Rows are points. Examples show where two turns around zero, p and q, send a point. Where does a point land after both, in the order given? Backwards means that the second turn is done in reverse. Each puzzle has new turns, and all numbers are rounded.

Turn p:
[1, 8, -30] -> [24, 7, -19]
[-72, -36, 17] -> [-71, 8, -41]
[38, -4, -10] -> [29, -24, 13]
[33, 33, 23] -> [18, 10, 48]
Turn q:
[8, -7, 1] -> [3, -7, 7]
[4, 59, -40] -> [-2, -13, -70]
[24, -32, 3] -> [3, -24, 32]
[-58, -15, 17] -> [-28, 53, 17]
[58, -5, -26] -> [14, -62, -3]
[-36, -1, 45] -> [10, 54, 18]
Where do these land?
q, then p: [-50, 1, 38] -> [14, 53, 31]
p, then q: [9, -20, -21] -> [-14, -24, 12]
p, then q backwards: [33, 46, -47] -> [24, 32, 62]
p, then q: [8, -27, 30] -> [-14, 24, 30]

Turn p:
[70, -12, 12, -71] -> [48, 31, -35, -75]
[-16, 9, 21, -26] -> [-7, 32, 17, -11]
[-16, 15, 16, 40] -> [5, -7, 22, 42]
[-27, -22, 4, 25] -> [-16, -26, 29, 10]
[-11, 10, -53, 32] -> [-30, -31, -33, 34]
Turn q:
[-8, -5, -29, -1] -> [-7, -16, -25, -1]
[-9, -16, 18, -4] -> [-10, -8, 23, 3]
[-26, 37, 24, -51] -> [-50, 50, 6, 14]
[76, -51, -22, 45] -> [71, -46, 2, -61]
[-3, 12, 4, 49] -> [40, -5, -1, 30]
[-27, -39, -11, -5] -> [-25, -42, 5, 3]
[-2, 62, 17, -33] -> [-19, 68, -9, 11]
Where do these land?
p, then q backwards: [-35, -72, 21, -38] -> [35, -60, 31, -51]
q, then p: [-29, 0, -50, 11] -> [-30, -48, -18, -1]
p, then q backwards: [26, 63, 61, 11] -> [15, 64, 41, 50]
q, then p: [30, 19, 8, 2] -> [16, 24, -22, 1]
p, then q backwards: [-2, -20, -27, 28] -> [-24, -29, -21, 8]
p, then q: [9, 10, -14, -14] -> [-5, 1, -23, -1]

Turn p:
[-57, -11, 4, -6, -38, 71, -8, 40] -> [-43, -20, 6, -43, -43, 45, 38, 45]
[-11, -30, 30, 23, -39, -5, -23, -27] -> [-15, -17, 7, 23, -49, 12, -39, 0]
[-14, 15, -32, 7, 10, -16, -71, -13] -> [24, -7, -20, 24, 19, 68, -14, -15]
[-15, 23, -5, -20, -25, -13, -23, -2] -> [-22, 21, -4, 2, 11, 34, -17, 1]
[31, 6, -14, 9, -11, -3, -20, 10] -> [27, 7, -2, -20, 3, 11, -23, -6]
[-24, 41, 43, -35, -8, -12, 44, -18] -> [-56, 39, 35, 26, 18, -26, 11, 12]
[17, 4, 2, -83, 36, -8, 13, -43] -> [-23, 48, -3, 19, 18, -19, 38, -73]
[-9, -27, -23, -30, 62, -4, 6, 61] -> [-4, -47, -26, -39, 50, -11, 47, -25]
[18, -12, 41, 84, 6, 61, 30, 37] -> [44, -51, 58, -30, -42, -35, 12, 59]
[74, -31, -11, 25, 7, -17, 18, -3] -> [54, -2, -10, -19, -10, -52, -31, -26]
[-9, 22, -36, 25, 0, -52, 33, -43] -> [15, 29, -40, 55, 24, -27, -21, 26]
Turn q:
[-25, 17, 7, 41, 52, -14, 22, -44] -> [5, 56, 3, -29, 50, 29, -14, -21]
[60, -51, -7, -62, -45, 5, -7, -32] -> [58, -35, 7, -31, -74, -36, 25, 15]
[-16, 39, -3, 20, 15, 13, 47, 1] -> [-12, 41, -4, 22, 34, 6, 30, -19]
[43, 15, 0, 42, -19, -4, -44, 44] -> [1, -43, 41, 41, 22, 4, -18, 46]
[-20, -31, -17, 42, -27, 36, -37, 55] -> [-10, -34, 5, 71, -22, 29, -47, -4]
[14, -2, 50, 19, 30, 35, 3, 33] -> [-31, -19, 50, 6, 7, 39, 18, -24]
[-1, -9, 32, -55, -6, -1, -4, -34] -> [-11, 6, 4, -52, -41, -25, 13, -4]
[-18, -16, 1, 4, 29, -17, 21, 30] -> [-11, -21, -21, -3, 27, 15, 0, -33]
[-4, -17, -13, -60, -72, -38, 4, -35] -> [25, -1, -32, -22, -47, -87, -5, 7]
[-33, 55, -52, 10, 44, -15, -6, -19] -> [-12, 51, -52, -4, 45, 26, -3, 38]
Where do these land?
p, then q: [10, 4, 45, -19, -25, -12, -6, -34] -> [-27, 32, 28, -3, 0, -18, -39, 9]
q, then p: [-42, -7, 37, -27, 11, -38, 8, 25] -> [-33, -4, -44, 45, 2, 18, 18, -22]
p, then q: [4, 25, 36, 25, 4, 29, 46, 11] -> [-33, -38, 18, -8, 30, -33, 9, -27]
q, then p: [31, -61, -39, 22, 3, -27, -14, -75] -> [41, 44, 22, -58, 3, 13, -29, -70]
q, then p: [24, 42, -32, 32, -12, 3, 54, -24] -> [48, 16, 30, 6, 46, -45, 1, 20]
q, then p backwards: [-13, -63, 0, -18, -12, -44, -26, 40] -> [5, -72, 7, 28, -2, -38, -19, 30]
p, then q: [-40, 15, -32, -38, -18, 27, 22, 13] -> [-28, 20, -48, 32, 5, -2, 35, -17]
q, then p: [-26, 28, 11, 57, 0, 11, -45, 11] -> [8, -45, 41, 9, 8, 52, 10, 19]
p, then q: [50, 18, -27, -34, 50, 50, -40, 33] -> [24, 24, 18, -49, -28, 4, 88, -6]
